Each row is a point. Any point is a mix of the corners, with weights that add up to 1. It lies inside the corners' shape when no weight is negative. Is each point inside? If not, which corners have a negative weight?

Corners:
(1): | 35 | -9 |
(2): | -47 | -18 |
(3): | 19 | 43 |
Points:
| -38 | -12 | -> inside
| 22 | 23 | -> inside
| -1 | 39 | -> outside (1)
| -42 | -29 | -> outside (3)
| 46 | 21 | -> outside (2)

Corners:
(1): | 17 | -2 |  8 |  4 |
(2): |  -4 | -60 | -19 | -14 |
(3): |  -1 |  47 | -58 |  -2 |
(4): | -13 |  15 |  17 |   9 |
(5): |  -3 |  32 |   2 | -18 |
Points:
|  1 | 30 |  3 |  5 | -> outside (2)
|  -4 |  -6 | -21 |  -5 | -> inside
|   1 | -17 |   4 |  -8 | -> outside (3)
| -18 | -18 |  27 |  -2 | -> outside (1, 3)
| -10 |   5 | -16 |  -7 | -> outside (1)
|  2 | 15 |  1 | -8 | -> inside
|   8 | -40 |   5 | -12 | -> outside (3, 4)

Corners:
(1): |   5 |   8 | -10 |  -8 |   3 |  11 |  15 |  21 |
(2): | -17 | -14 |  11 |  -5 | -13 |   0 |  42 | -35 |
(3): |   0 |  11 |  10 |  -9 |  23 | -10 |   3 |  13 |
(4): |  29 |  15 | -10 |   1 |  20 |  -3 |  -5 |  -7 |
(5): |  13 | -35 |   1 |  -6 |  -5 |  -2 |  15 |  -6 |
(6): | -11 |  -5 |  10 |  17 | -32 | -28 |  48 | -29 |
(7): | -13 |   8 |   1 |  15 |   8 |   3 |  -4 |   4 |
(8): |  14 |  13 |  21 |  -7 |   4 |  17 | -23 |  17 |
(9): | -10 |  -6 |  -2 | -14 | -19 |  -7 |   4 |  -8 |
Points:
|   0 | -18 |   2 |   5 |  -9 | -18 |  60 | -32 | -> outside (7, 8, 9)
|  0 |  8 |  3 | -2 | -4 |  4 |  8 | -2 | -> outside (3, 5)
| 12 |  5 |  4 |  3 |  5 | -8 |  1 | -6 | -> outside (1, 2)
| -10 |  -2 |   4 |  -3 | -10 |  -2 |  12 |  -1 | -> outside (4)
|   2 |   5 |  11 |   9 |  23 |   8 | -15 |   9 | -> outside (1, 6, 9)
| -10 |  -9 |  10 |   5 | -16 | -13 |  10 |  -6 | -> outside (1, 2, 4)
|  5 |  2 |  8 | -2 |  5 | -4 | -4 |  3 | -> outside (1, 2)

Corners:
(1): |   6 |  -3 |  20 |  26 |   8 |  15 | -23 |   0 | -12 | -13 |  32 |
(2): |  30 |  28 | -20 | -12 | -24 |  18 | -27 |   9 |  41 | -25 | -20 |
(3): |  12 | -44 |  -8 |  13 |  32 | -18 |   5 |  19 | -30 |  22 |  53 |
(4): |  40 |  -1 |   6 | -10 |   1 |  45 | -18 |  -9 |  28 | -14 | -37 |
(5): |  27 |  22 |  -3 |   2 |  19 |  31 |  17 |  14 |  44 | -36 | -26 |
(6): | -10 | -60 | -15 |  45 |  -1 | -24 |   9 |  -1 | -11 |   0 |  25 |
(7): | -18 |  -9 | -26 |  27 |   7 |  10 |  33 |  41 | -29 |   9 | -23 |
(8): |  34 | -12 |  10 |  42 |  -2 | -18 | -23 |   2 |  -8 |  13 |   2 |
(9): |  22 |  21 |  20 | -15 |  -2 | -13 |   3 | -28 |  19 | -21 | -21 |
(10): |   5 | -46 |  19 |  34 | -13 | -12 |  18 |  42 | -17 |  15 |  33 |
(11): |   0 |  24 |  13 |  -8 |  12 |  18 | -23 |   3 |  56 |  -2 | -32 |
(12): |  -2 | -11 | -11 |  43 |   5 |  14 |  40 |  10 | -10 |  42 |  33 |
Points:
|  17 | -39 |   6 |  29 |  14 |  -9 |   6 |   6 | -22 |  -3 |  15 | -> outside (2, 11, 12)
|   7 | -18 |  -8 |  18 |  10 | -19 |  18 |  13 |  -6 |  16 |  18 | -> outside (1, 4)
|  16 |  18 |  -4 | -20 |  19 |  26 | -13 |  -5 |  28 | -36 | -27 | -> outside (8, 10, 12)
|  16 | -14 |   7 |  13 |   1 |  -1 |  -1 |   4 |  -2 |  -8 |   5 | -> outside (11, 12)
| -16 | -41 |  -2 |  41 |  21 |  23 |  22 |  32 | -27 |  16 |  36 | -> outside (2, 8, 9)
| 22 |  4 |  6 |  8 |  2 | 10 | -6 |  8 |  8 | -1 | -6 | -> outside (6)
|   5 | -23 |  -1 |  27 |  11 |   1 |  16 |  13 | -10 |  12 |  16 | -> outside (2)
|  17 | -22 |   2 |   8 |  -3 |  -4 |  -6 |   8 |   6 |  -2 | -14 | -> outside (1, 5, 12)
|  18 | -18 | -12 |  10 |   4 |  19 |   3 |  18 |  -1 |  -4 |  11 | -> outside (8, 9, 11)

Corners:
(1): | -30 | -41 |  25 |  -5 | -18 |  29 |  24 | -10 |  22 |  33 |  13 |  48 |  28 |  46 |
(2): |   4 | -18 |  22 |   3 |  14 |  30 | -11 | -43 |  13 |   0 | -16 |  21 |   3 | -10 |
(3): |  -4 | -11 |  14 |  27 |  -4 | -12 |  57 | -19 |  16 |  10 | -28 | -22 |   9 |  16 |
(4): |   2 |  19 | -21 |  60 |   7 |   0 | -13 |  -7 | -11 |  22 |  32 | -12 | -11 |  -5 |
(5): | -14 |  -2 |   9 |  20 |  28 | -35 |  19 |  11 |  11 |  17 | -18 |  -1 |  -8 | -23 |
(6): |  14 | -16 |   4 | -49 | -31 |  20 |  -1 | -13 | -32 | -25 |  -3 | -24 | -21 | -20 |
(7): | -24 | -15 |  15 | -29 |   9 |  -1 |   8 |   5 |   4 |  -6 |  10 | -30 | -14 |  27 |
(8): | -28 |   4 |  -5 | -44 | -22 |  -8 |  13 |  15 |  28 |  34 |  18 | -52 |  13 |  -2 |
(9): |  -5 | -22 |  -9 |  -5 | -13 |  -7 |   0 | -29 |  11 | -21 |  18 |   2 |   8 |   8 |
(10): |  18 |  -2 | -37 |  31 |  21 |  -7 |  23 | -12 | -37 |  -2 |   1 | -19 |  18 |  13 |
(11): | -24 |  34 | -17 |   0 |  24 |  -6 |  22 |   2 | -14 | -30 |  25 |  -9 | -17 |   0 |
(12): | -12 |  28 | -24 |  38 | -28 | -14 |  -1 |  13 |   3 |  -2 | -18 | -15 |  23 | -18 |
(13): |  44 | -11 |   6 |  31 |   3 |  46 |  11 | -26 | -18 | -41 |   8 |  17 |  17 |   5 |
(14): |  22 |  27 |  13 |  21 |   0 | -26 | -11 | -10 | -21 |  12 |  11 |  13 |   4 |  -9 |
(15): |  -7 | -19 |  27 |  16 |  -4 |   5 |  40 |  -4 | -32 | -13 |  -8 |  -2 |  43 |  -3 |
Points:
|  -1 |  -1 |  -2 |   5 |  -5 |   2 |  12 |  -4 | -10 |  -6 |  10 | -11 |   3 |   2 | -> outside (2)
|  -4 | -18 |   3 |  27 |   3 |  12 |  17 | -15 |  17 |  -1 |  -6 |   2 |  22 |   8 | -> outside (6, 11, 14)
|  -2 |   1 |  -7 | -17 |  16 |   6 |  18 | -12 |   5 | -12 |  13 | -39 | -19 |   0 | -> outside (1, 12, 14, 15)
| -21 | -13 |   0 | -18 |  15 |   4 |  19 |  -8 |   3 |   0 |  12 | -11 | -13 |  17 | -> outside (12, 13, 14, 15)
|  12 | -28 |  38 | -19 |   1 |  29 |  13 | -31 | -13 | -41 |  -5 |  25 |  -5 |   4 | -> outside (4, 8, 10, 12)

Corners:
(1): | -20 |  25 |   7 |  16 |  -7 |  17 |  -5 |  26 | -23 | -23 |  10 |   2 | -17 |   8 |  13 |   7 | -39 |   9 |  -4 |   3 |
(2): | -19 | -15 | -20 | -23 |  40 |  10 |  -2 |  33 |   0 |   2 |  25 |  21 |  24 |   2 |  19 |   8 | -13 | -16 | -16 |  -9 |
(3): |   7 | -23 |  -9 |  20 | -15 |  -5 | -12 | -12 | -15 |  23 |   9 |   3 |  -6 |   7 |  -4 |   8 | -15 |  24 |   6 |  19 |
(4): |  17 |   9 |  11 | -11 |  -9 | -24 |  -9 |  -3 |  13 |  25 |   8 |   2 |   3 |  -4 |   4 |  11 | -11 |  -5 |  43 |   8 |
(5): |   7 |  -1 |  -9 |  13 |  -4 |  -4 |  29 | -13 |  -6 | -14 | -33 | -19 |   1 |   4 | -15 |   4 |   6 |   9 |  -2 | -22 |
(6): | -20 |  16 |  -2 |  20 | -17 | -20 | -29 |  30 |  -3 |  35 |  -4 | -14 | -15 |  11 | -11 |  23 | -20 |  32 |  -7 | -14 |
(7): | -27 |   0 |  13 |  -6 |   8 | -11 | -19 |  12 |   4 |   4 |   9 |  10 |  -1 |   2 |   8 | -16 | -30 |  24 | -11 | -21 |
(8): |  40 |  -2 |  14 |  14 |  -2 | -26 |  35 | -11 |   3 |   0 |  -1 |  10 | -24 |   9 |  -1 |  11 |  16 |  -5 |   0 |   5 |
(9): |   4 |  17 |   9 |   7 |  -7 |  38 |  -1 |  -8 |   1 |  28 |  -1 |   8 |   6 |  -4 |  -6 | -25 | -26 |   8 |  14 |  16 |
(10): |  -3 |   1 |  13 | -16 | -15 |  -3 | -25 |   1 |  13 |   0 |  -6 | -12 |  -2 |  16 | -32 | -17 | -32 | -18 |  22 |  12 |
(11): |   1 | -33 |  -8 | -28 | -12 | -13 |  -2 |  -8 |  35 |  25 |   8 |  17 |  -9 |  10 |  -9 | -22 | -37 |  15 |  30 |  35 |
(12): |   4 |  -7 | -17 | -21 |  -8 | -10 |  -9 | -12 |  32 |   5 |   8 |   2 |  -5 |  -1 | -24 | -17 |   0 |  13 |  18 | -28 |
(13): |  17 |  13 | -17 |  20 | -19 |  -2 |  31 | -16 | -41 |  -7 | -15 |  -4 |  -3 | -15 |   5 |  19 | -25 |   0 | -36 | -23 |
(14): |  -6 | -12 |  -2 | -10 |  18 |  23 |   2 | -11 | -20 |  11 |  19 | -21 | -32 |  25 |  10 | -12 |  -5 |  17 |  13 |  33 |
(15): |  33 |  -9 |  13 |  25 | -43 |  -7 |   4 |   9 | -19 | -10 | -51 | -11 |  -8 | -42 |  14 |  16 | -19 |   0 |   8 |   9 |
(16): |  -8 | -32 |  -1 |   8 |  -1 |   5 |  34 |  -7 |  -1 | -21 |   5 |  -1 | -17 |   5 |  20 |  11 |   3 | -18 |  19 | -17 |
(17): | -29 | -13 | -16 |   4 |   1 | -16 |  22 |  22 | -16 |  -5 |   7 |  -3 |   0 |  -2 |  60 | -10 |   4 |  10 | -37 |   3 |
(18): | -13 | -20 |  24 |   0 |  -9 |  -7 |  18 |  12 |  -5 |   6 |  22 | -24 |   5 |   8 | -24 |  -2 | -10 |   0 |  20 |  23 |
(19): |  -5 | -14 |  13 |   0 | -10 |  -8 |   3 |  -4 |  33 | -14 |  -4 |  48 |  -4 | -14 |  40 |  37 |  -4 |   4 | -15 |  -2 |
(20): |  -9 | -10 |   9 | -31 | -18 | -34 |  -1 |  15 |  10 |  21 |  -3 | -15 | -16 |  39 |   3 | -15 |  15 |  35 |  10 | -15 |
(21): | -16 |  -8 | -12 |  -9 | -25 | -27 | -25 | -18 | -10 |   9 | -24 |  22 | -21 |  -8 |  -9 | -15 |   9 | -10 |  38 |   5 |
Points:
|   2 | -10 |   0 |  -3 | -10 | -14 |   2 |   1 |   2 |  12 |  -3 |  -2 |  -7 |   7 |   1 |   1 |  -4 |  11 |   6 |  -2 | -> outside (1)
|  -3 |  -6 |  -2 |  -3 |  -5 | -12 |  -2 |   3 |  -2 |   1 |   0 |   1 |  -8 |   4 |  -2 |   7 |  -3 |   2 |   7 | -10 | -> outside (9, 11, 17)
|   6 |  -5 |   1 |   3 |  -5 |   2 |   7 | -10 |  -3 |  -3 |  -1 |   8 |  -4 |  -6 |  -1 |   3 | -18 |  -4 |   7 |   2 | -> outside (6, 17, 20)
|   2 |  -1 |   3 |   3 |  -9 |  -5 |  -2 |   2 |  -3 |   5 |  -3 |   1 |  -7 |   3 |  -5 |   4 | -16 |   7 |   7 |  -2 | -> outside (17)
|  12 | -16 |   2 |   2 | -15 | -12 |   5 |  -9 |  13 |  10 |  -7 |  10 |  -1 | -11 | -12 |   7 | -15 |   1 |  19 |  -3 | -> outside (1, 10, 14, 17, 20)
|  -2 |  -6 |   0 |   0 |  -7 |  -2 |   4 |   1 |  -2 |   5 |  -3 |   1 |  -7 |   5 |   1 |  -4 | -10 |  10 |   1 |   0 | -> outside (4)
|  -6 | -11 |  -2 |   0 |  -6 |  -8 |   8 |   5 |   2 |  -2 |  -3 |   4 |  -4 |   3 |   4 |   0 |  -8 |   3 |  -1 |  -8 | -> outside (4, 14)

Corners:
(1): |  -1 | -26 |  11 |  15 | -38 | -11 |  35 |  -9 |  19 |  12 | -14 | -35 |  -5 |  21 |  18 | -18 |  -9 | -32 | -25 | -29 |
(2): |   6 | -20 |   3 |   7 | -41 |  -4 | -16 | -22 |  28 | -32 |  17 | -36 |  15 |  14 | -46 |   3 |  36 | -12 |   5 |  12 |
(3): | -16 | -20 |  13 |  32 |  -8 |  46 |  11 | -26 |   9 | -28 | -26 | -16 |  21 |  18 | -23 | -23 |  15 | -13 | -22 |  -8 |
(4): |  15 |  49 |   1 | -19 |  52 |  13 |   3 | -15 | -14 | -28 | -20 |   4 |  35 |  38 |  29 |  55 |  10 |  33 |  20 |  16 |
(5): |  23 |  -2 |  27 |  23 |   2 |  -1 | -38 |  11 |  19 |  -2 |   7 | -30 |  43 |   7 | -12 |  20 | -12 |  27 | -32 |  -3 |
(6): | -26 |  10 | -21 |  33 | -45 |   9 |  18 |   9 | -11 |  36 |  38 |  -6 |  43 | -26 |   1 |  19 |   2 | -17 |  13 |  20 |
(7): | -11 |  14 |  18 |  40 |   2 | -11 |   4 |  -4 |  -8 | -24 |  35 |  31 |  15 | -14 |   4 | -27 |  -1 | -49 | -38 |  34 |
(8): | -10 |  10 | -39 |  42 |  24 | -16 | -40 |   0 |  26 |   8 |   8 | -31 | -26 | -10 |  37 | -29 |  37 |   4 |   2 | -19 |
(9): | -19 |  21 |   0 | -10 | -44 | -27 |  18 |  -3 |   0 |  33 |   6 |  22 |  27 | -26 | -12 |  20 | -12 |  13 | -45 |  35 |
(10): | -11 | -19 |  44 | -23 |  26 |  19 |  27 | -11 |  18 |  33 | -25 |   9 |  18 |  -2 |   0 |  39 |  -9 | -50 |  32 |  15 |
(11): |  12 |  26 | -28 |  28 |  59 | -20 |  20 |  18 |   1 |  -4 | -18 | -23 |   0 |  15 | -35 | -16 |  -6 |  31 |  31 | -54 |
(12): | -45 |  -8 |  21 | -13 |  44 |   4 |  21 |  28 |  40 | -30 |  32 |  -8 | -18 | -15 |  18 | -34 |  -4 | -13 |  16 | -19 |
(13): | -22 | -11 |  18 | -33 |  58 |   8 |   0 |  34 | -20 |  -8 | -29 | -18 |   0 |  -6 |  18 |   6 |  -1 |   8 |  54 |  26 |
(14): |  38 | -20 |  -1 |  40 | -30 |  11 |  36 | -18 |   0 |  44 |   0 |  28 |  43 |  35 | -14 | -20 |  -1 | -39 | -46 |   2 |
(15): | -11 |  23 | -32 |  22 |  18 |  12 |  17 |  41 |   0 |   1 |   6 | -23 | -12 |  -8 | -35 |  17 |  42 | -12 | -14 | -44 |
(16): | -43 |  17 |  30 |  19 |  41 | -31 |   4 |   6 |  11 |  27 | -14 |  34 |  26 |   2 |  49 | -35 |  57 | -43 |  12 |  13 |
(17): |  -6 | -28 |  20 | -29 | -11 |  16 |  13 | -22 | -17 |   7 |  42 | -34 |  -3 | -35 | -16 |  60 |  23 |  -1 | -43 |  29 |
(18): |  41 |  -4 |   0 |   2 | -54 |  -8 |  -6 |   9 |  -4 |  -3 |  18 | -25 |  -9 | -52 |  16 |  31 |  60 |   6 |  11 | -45 |
(19): |  -1 |   4 |  20 |  -4 | -49 |  31 | -15 | -26 | -13 |  30 |  49 |   5 |  43 | -20 |   0 |   9 |   3 | -57 | -58 |   5 |
(20): |  -6 | -13 |   8 |  17 |  33 |  22 | -32 | -20 | -29 | -39 |  28 |  11 |   3 |  29 | -12 |  23 |  13 |   6 |  26 | -28 |
(21): |  27 |  21 |  21 | -23 |  36 |  26 |  31 |   3 | -17 |  24 |   9 | -19 | -14 |   6 |  -6 |  33 | -19 |  23 |  11 |  10 |
Points:
| -11 |   3 |   4 |   5 |  20 |  -1 |  -1 |   7 |   5 |   0 |   2 |  -9 |   3 |  -5 |  14 |  -3 |  17 |  -6 |   9 |  -1 | -> inside
|  -9 | -10 |  16 |   7 | -11 |   8 |  -7 | -11 |   1 |  -5 |  17 |  -1 |  19 | -12 |   4 |  11 |  22 | -16 | -10 |  11 | -> outside (1, 11, 15, 21)
|   4 | -16 |   9 |   1 |  -7 |  23 |   4 |  -6 |   7 |   0 |  13 | -22 |  10 |   5 |  -5 |  16 |  13 | -12 |  -1 |  -8 | -> outside (7, 9, 11, 16)
|   9 |  -5 |   4 |  13 | -19 |   7 |  -4 | -20 |   1 |   0 |  26 |  -3 |  22 |  -8 | -12 |  16 |   9 |  -6 | -21 |   0 | -> outside (1, 13, 15, 16, 21)
|  -8 |  -1 |  10 |   3 | -20 |   4 |  17 |  -8 |   2 |  16 |   7 |   1 |  19 |  -8 |  13 |   4 |   9 | -21 | -12 |  17 | -> outside (5, 11, 15, 20)
